Each row of a before or after table is a point. One or more steps were done to the points. Then noise was added and the rows were shuffled. The steps act on columns, c1 being the first. What was done? A step turns or swaps two columns, mirrors them in a line or flattens them onto one, adds a multiple of one to another, or multiplies or shifts one. Angles are multiples of 10 degrees, from the lower column toward the higher: turns from -170 to 170, lines from 10 to 170 but not 90. Use the fewest steps. Two steps may share a column if one is a turn and the other turns, adds or multiplies; they go together, in the order done. Otherwise the lowest column goes first.

Before:
0.8  3.9  3.8
3.5  -1.5  -5.8
-7.6  5.1  -0.4
-1.1  2.7  -2.9
12.1  -1.1  0.6
-2.3  -0.9  7.9
-1.6  5.2  -5.7
-2.6  0.5  -0.1
2.2  0.8  3.3
-3.5  -1.8  0.7
After, 10 rows:
-2.1  7.6  1.3
-0.7  -3.1  -2.8
-1.9  -6.0  -5.2
12.1  0.5  0.9
-2.4  -0.2  -0.6
0.9  3.6  -4.1
-7.8  -0.5  -5.0
3.5  -5.9  1.4
2.2  3.0  -0.9
-3.3  0.8  1.9
Steps: turn c2 and c3 by -90 degrees

Before, 10 rows:
3.0  10.4  0.8  -2.1  -5.0  -2.2  6.8  -4.2  -7.6
1.8  4.1  4.8  -0.5  0.6  5.9  -5.0  2.8  6.2
4.0  2.6  1.5  -2.8  1.8  -5.3  1.9  -0.6  9.8
-1.6  3.4  -1.6  -7.7  0.8  -2.2  -7.0  3.5  -2.6
-5.5  6.6  -10.0  -0.8  4.7  -1.9  7.2  -7.4  -2.7
-1.2  3.9  -5.1  1.6  -6.4  1.5  3.9  -0.9  1.1
-0.1  -5.6  -1.1  -1.0  4.4  0.9  0.7  -0.1  0.2
0.9  3.6  -1.8  4.1  0.5  -7.1  0.1  0.1  -2.3
3.3  9.9  -1.9  -4.6  -0.5  0.0  4.7  5.6  4.5
8.1  1.0  -3.4  0.9  6.4  3.4  -1.3  -5.9  6.1
After:
8.1  0.8  -3.6  0.9  -8.2  3.2  -1.2  -2.9  6.3
3.9  2.8  1.3  -2.6  -2.1  -5.4  1.5  -1.0  9.7
-1.8  3.4  -1.6  -8.0  1.3  -2.4  -7.2  -2.3  -2.3
-0.9  4.0  -5.4  1.8  1.1  1.7  3.8  5.6  1.3
3.3  10.1  -1.8  -4.4  1.8  -0.2  4.1  -2.5  4.7
-5.7  6.5  -9.4  -0.5  -10.8  -1.5  7.2  -0.9  -2.8
1.8  3.9  4.8  -0.7  0.7  6.0  -4.8  -2.0  6.3
3.0  9.8  0.6  -2.2  -4.7  -2.1  7.2  6.6  -7.5
0.4  3.6  -1.9  4.2  -1.3  -7.0  0.3  -0.7  -2.4
0.0  -5.5  -1.2  -1.4  -0.5  0.7  0.9  -3.5  0.1
Steps: turn c5 and c8 by -120 degrees; add -0.3 times c2 to c5

Before (10 x 14):
-6.3  -0.9  -3.5  2.4  4.8  -4.1  4.7  -3.9  -1.9  -0.6  2.2  2.1  2.8  -1.7
-3.3  0.7  5.5  2.1  -1.7  2.5  2.7  -2.8  -1.6  -13.3  -3.0  -3.6  1.4  -4.7
-3.1  -2.0  -6.4  0.5  5.6  -2.2  0.3  -1.6  6.2  1.1  -4.4  1.6  0.8  2.1
4.1  -2.8  -4.1  1.5  -0.7  2.9  -0.8  -0.5  -0.9  -0.7  3.7  -0.6  2.2  3.0
0.4  11.7  -1.0  0.3  -1.4  0.6  2.4  -3.5  1.4  0.6  5.6  -3.1  2.9  2.2
-3.0  -0.1  -4.6  1.2  -0.4  -1.6  -4.2  -2.5  2.5  3.6  -3.3  -0.5  -5.2  1.0
1.7  18.7  -4.3  0.5  -2.0  -0.1  0.1  1.7  -2.4  2.5  1.3  1.4  2.7  1.4
-2.0  -1.5  6.3  -2.4  8.7  -2.5  -4.5  2.4  -2.8  2.3  4.0  -0.5  2.6  0.5
-6.1  -1.5  -3.0  -4.7  -1.0  1.1  16.9  1.2  0.2  -7.6  -0.1  0.1  -1.2  -2.5
14.4  0.5  -0.2  -2.7  0.6  -6.9  2.2  -2.6  -1.9  2.6  2.5  -3.9  -4.2  1.5
After (10 x 14):
4.2  3.2  -4.2  1.4  -0.5  2.9  -0.8  -0.6  -1.0  -0.7  3.7  -0.6  -1.8  3.1
-2.0  2.0  6.3  -2.5  8.8  -2.4  -4.3  2.3  -2.6  2.4  4.0  -0.7  -2.4  0.5
0.6  -11.2  -1.0  0.3  -1.4  0.9  2.3  -3.5  1.6  0.5  5.6  -3.0  -5.0  2.2
-6.2  1.5  -3.7  2.3  4.9  -4.2  4.6  -3.9  -2.0  -0.6  2.2  2.1  -2.5  -1.7
-6.2  1.3  -2.9  -4.8  -1.0  1.1  16.9  1.2  0.2  -7.7  -0.1  0.0  1.4  -2.5
-3.1  2.2  -6.5  0.6  5.5  -2.1  0.2  -1.3  6.3  1.1  -4.5  1.4  -0.6  2.1
14.2  -1.3  -0.1  -2.8  0.7  -6.8  2.1  -2.7  -1.9  2.6  2.7  -4.0  4.1  1.7
-3.3  -0.5  5.2  2.2  -1.8  2.6  2.5  -2.6  -1.7  -13.2  -2.8  -3.7  -1.6  -4.6
1.7  -17.8  -4.3  0.2  -2.1  -0.1  0.2  1.8  -2.3  2.5  1.1  1.5  -5.9  1.6
-3.0  -0.9  -4.5  1.2  -0.4  -1.8  -4.4  -2.4  2.6  3.5  -3.4  -0.5  5.2  0.9
Steps: turn c2 and c13 by -170 degrees
